Each row of a before or after table is a point. One or more steps were done to the points. Then noise was added and the rows were shuffled. The steps act on columns, c1 being the first. Write out the steps. A step turns or swaps two columns, mirrors them in a line or flattens them onto one, adds a multiple of one to another, or multiplies or shifts one. Angles are multiples of 10 degrees, from the lower column toward the higher: turns from -170 to 170, lines from 10 to 170 but not 90. Use the fewest steps. Two steps may share a column if one is a turn and the other turns, adds or multiplies; they go together, in the order done. Otherwise the lowest column goes first.

Before, 12 rows:
[[-33   7]
 [ -6   1]
 [-44 -33]
 [-29  13]
 [-44  11]
 [-39  16]
 [-40 -21]
 [-23  17]
 [-47 -28]
 [ 77  25]
 [-38 -26]
 [ 31 -20]]
After (12 x 2):
[[-33 -32]
 [  0 -48]
 [-23 -25]
 [ 33  18]
 [ 19  78]
 [-23 -11]
 [ -5  -4]
 [-26 -20]
 [  2 -53]
 [-37 -26]
 [  3 -45]
 [  7 -55]]
Steps: turn c1 and c2 by 60 degrees

Before:
[[  0  26  37  35 -55 -23]
 [ 21 -13  73 -15  45  82]
 [ 17 -16  17 -16 -57 -23]
 [ -2  12  34  28  29  50]
 [  0  18 -22  -6  54  -4]
 [ 16 -14  41  -9  13  36]
 [ -2  53 -27 -16  16  25]
 [ 29   3  42   1  32  69]
 [-27 -12  20  42 -63   6]
 [ 33  -6   0   5  13  51]
 [ 23   4  24  48 -42  -5]]
After (11 x 6):
[[-23  -7 -24   0 -54  29]
 [ 15 -10  18   3  58   4]
 [-11 -28  50  45  -4 -56]
 [-21 -23   6  26  10 -40]
 [ 12  -3  46  10  -1 -55]
 [ 23 -14  -7 -41 -64  -5]
 [ -7 -26  -6 -41 -48 -27]
 [  4  30 -22 -30 -63 -32]
 [-22 -11  82  61 -10 -55]
 [-23  -6  40  28 -17 -20]
 [ 48 -24 -10  26  28  -7]]
Steps: turn c1 and c2 by -120 degrees; turn c3 and c5 by -40 degrees; turn c4 and c6 by -140 degrees

Before (14 x 11):
[[-28  13 -44   8  29 -40  60 -14  11  -5  21]
 [ 54  34   9  22   0 -21  12  27 -25 -55  27]
 [ 20  -8  -7  65  13  14   7   3  16 -20 -19]
 [-42  18  12 -17  12   1  13 -34  70 -22  52]
 [-47 -24 -63 -60  13 -21  19 -36  41 -17  26]
 [-24  46 -12  16   1   1   0  30 -37   5   9]
 [ 29   5   3   3 -26  38   6 -43 -50  19  63]
 [-29  -9   8 -42 -11  -9  54   0  44 -14   3]
 [-48 -20 -45 -18 -41 -21  34  -3 103  32  60]
 [-38 -29  -2 -33  10 -26  33  17 -15  29  40]
 [  9  -3   8  73   4   4 -13  47 -35 -70  26]
 [-40  -9 -43  -7  -3  38  75 -11  48 -13  51]
 [ 33  24 -16  11  33  12  -5  81 -21 -27  -1]
 [  3  27 -11  16 -26  -7   6  24 -46 -51 -12]]
After (14 x 11):
[[ 32  17  12 -17   2  26  12 -34  69 -21  54]
 [ -5  13 -44   8  27  50  58 -13   9  -6  20]
 [ -6  -8  -7  66   3 -23   6   3  17 -21 -21]
 [ 23 -24 -63 -61   4  47  20 -36  41 -16  25]
 [ -5  -2   8  73 -31  -8 -13  48 -34 -72  26]
 [  2   6   3   4 -16 -47   4 -43 -51  20  62]
 [ 15  -8   8 -41 -17  27  54  -1  43 -14   4]
 [ 54  -7 -43  -6  -9  -3  75 -11  49 -12  53]
 [-16  25 -16  10  20 -30  -4  82 -20 -28  -2]
 [ -7  27 -11  16 -51   4   6  24 -45 -50 -13]
 [ 25 -20 -44 -17 -24  48  36  -2 103  32  61]
 [ 19  46 -10  16   3  15   1  30 -38   4   9]
 [-56  33   8  21 -28 -19  11  27 -26 -56  28]
 [ 13 -30  -3 -35  25  45  33  17 -15  27  40]]
Steps: turn c1 and c6 by -140 degrees; add 0.5 times c10 to c5

Before, 12 rows:
[[  15   19  -28  -45   -8   41  -24   18   11  -35  -37   16   -1  -31]
 [  19   -9  -49    3   58  -18    7    8   14   26  -40   55  -16  -20]
 [ -36   16   45   20  -28  -37  -13   26   42  -45  -45    6  -15  -18]
 [  -7  -20  -32  -23   -3  -21  -22   62 -108   -1  -32   14    9   -8]
 [  15  -23   33  -31   -7  -15   21  -18   36  -19   -1   10   -6  -19]
 [  19   16  -41  -21   -7  -31   23   49   35   31    5   27  -11   90]
 [  24  -54  -13   18  -21    4   10   39   37  -49  -43    9  -22  -24]
 [  16  -50  -17    5   14  -34  -15  -28   38   -2  -25   -3  -78    0]
 [ -21   12  -50  -66   -8   -2   15  -33   24  -44  -44    5   12  -31]
 [-110   15   20    7   -4   18  -32  -31  -27  -42  -42    3   -8  -11]
 [  25   12   20    6  -31  -24    5   33  -76  -53   79   26  -39    1]
 [  24   -4  -25  -45  -24  -11   -7  -25   19  -51  -45    9   15   49]]
After (12 x 14):
[[  19   16  -41  -35    0  -31   23  -58   35   32    4   27  -11   90]
 [  -7  -19  -32  -48    0  -21  -22  -70 -108    0  -33   14    9   -9]
 [-111   15   20   26    0   19  -32   32  -27  -42  -42    2   -8  -11]
 [  16   19  -28   10    0   40  -24  -50   11  -35  -38   16   -1  -31]
 [ -22   12  -49   74    0   -2   16  -22   24  -44  -43    5   12  -31]
 [  19   -9  -48   -9   -1  -18    7   -4   14   26  -41   55  -15  -18]
 [  24   -4  -25   54    0  -10   -7  -13   19  -50  -46    9   15   49]
 [  25   11   20  -36    0  -24    5  -24  -76  -52   80   26  -39    1]
 [  23  -52  -13  -51    0    4   10  -19   37  -50  -43    9  -22  -24]
 [ -37   17   46  -39    1  -36  -14   -6   42  -45  -44    6  -15  -18]
 [  15  -22   33   37   -1  -15   20  -10   36  -19    0    9   -5  -18]
 [  15  -50  -18   25    0  -34  -16   28   38   -3  -26   -4  -78    0]]
Steps: multiply c8 by 1.3; turn c4 and c8 by 130 degrees; multiply c5 by 0

Before:
[[ 35  -4  45  25  -8  11  34 -53  12 -43  90 -20  10  27  24  15  22   8
  -12 -34 -35  10  17  34]
 [  4 -27  -3  21 -11  20  52  34  -9  39  -3   7  -5 -50 -46 -65  20  -1
   -9  44 -15  14  60 -60]
 [-27 -22 -37 -37 -31  24  -9  24  48  41 -34  28   1 -13 -31 -27 -27 -55
  -22  -2  23  -3   6 -28]
 [-11  -6   1  -1  17  -1  35 -16  26 -54  61 -15  -3  18  -9  21  43  41
  -20 -34  -5  39 -11  -3]
 [ 30  32  -5  -1  -9   1   1  11  18 -36  -9 -24  -4 -30   0  20  23  34
  -39 -31 -16   9 -43  47]
 [ 36   8 -21  -9   2 -41  23 -27  -1 -69  -1 -10  26  20  55  29  33  26
  -17 -35 -18   1 -11  22]
 [ 39 -17 -11 -27   3 -32  -7  -7  16 -14  27 -21  -7   3  17   5  48  12
  -69 -38  11 -19 -22  17]
 [-51 -67  22 -62 -37  53  37 -45  98  -3  53  20  36 -64   1 -54 -13 -59
    5  53  59 -17   4 -28]
 [  6 -12 -38  22  -2   7 -33  23  27 -16 -39  24   5 -16 -44 -12  13  -9
  -35  12  57 -27   4   6]
 [ 12 -34  -8  17 -35  -9  37  27   2   1  24  -4 -45 -27 -45 -11  33 -38
   12  63 -27  20  29 -35]
 [ 29 -47  -2  11 -32   5  20  18  35  19  11 -11  17 -47 -68 -26  19 -15
   -6  42   2  80  65 -32]
 [ 12 -14 -48 -23 -11   8  -4  27  22 -13 -12  19  -3  14  17  -7 -27  16
  -76  26  33  -4 -25  29]]
After, 12 rows:
[[  30  -44   -3   13  -32    0  -64   20  -74   19   10  -89   18  -61
   -24  -29   21  -14   -5   44    0   44  -31  -29]
 [  31   -5   44   27   -7   10    2  -50   20  -40   89   49   10   36
   -16   15   25    1  -14  -37  -36   33  -24   37]
 [  12  -10  -48  -20  -10    6    2   33   11  -13  -10   37    0   18
   -23   -7  -30   18  -74   25   34   -5   26   28]
 [  38    9  -25  -12   -1  -42   10  -28   54  -70   -2  124   25   28
    -9   32   32   25  -19  -35  -22   21   -7   20]
 [   5  -14  -43   23    0    3   16   24  -50  -15  -41    8    4  -24
   -18  -14   15   -8  -31   15   57  -43   22    8]
 [  31   30   -6    1  -12    2  -10   12   -6  -35   -6  102   -1  -41
   -20   16   21   36  -39  -26  -16    5  -12   43]
 [  38  -18  -13  -26    2  -35   15   -8   14  -15   24   52   -9    9
   -19    6   46   13  -70  -36   12  -13   -7   20]
 [ -13   -3    3   -3   17    0  -22  -17  -15  -52   59   98   -1   21
   -23   19   43   45  -22  -31   -5   50   -8   -7]
 [ -51  -68   24  -66  -37   51   29  -43  -16    0   56   -5   34  -83
  -100  -58  -11  -63    7   51   63   33   15  -28]
 [  12  -35   -9   14  -43   -5   -8   27  -49    5   26  -27  -47  -34
     9  -11   29  -33   13   63  -26   41  -16  -36]
 [   2  -29   -4   21  -15   22    3   40  -46   41   -2 -121   -5  -62
    20  -64   15   -1   -7   47  -16   54  -10  -55]
 [ -28  -23  -36  -39  -33   26   -1   26  -37   41  -36  -76    4  -19
   -48  -24  -25  -56  -23   -6   28  -10   26  -33]]
Steps: turn c7 and c22 by 70 degrees; turn c9 and c15 by -100 degrees; turn c12 and c23 by 110 degrees; add -1.5 times c10 to c12; multiply c14 by 1.3
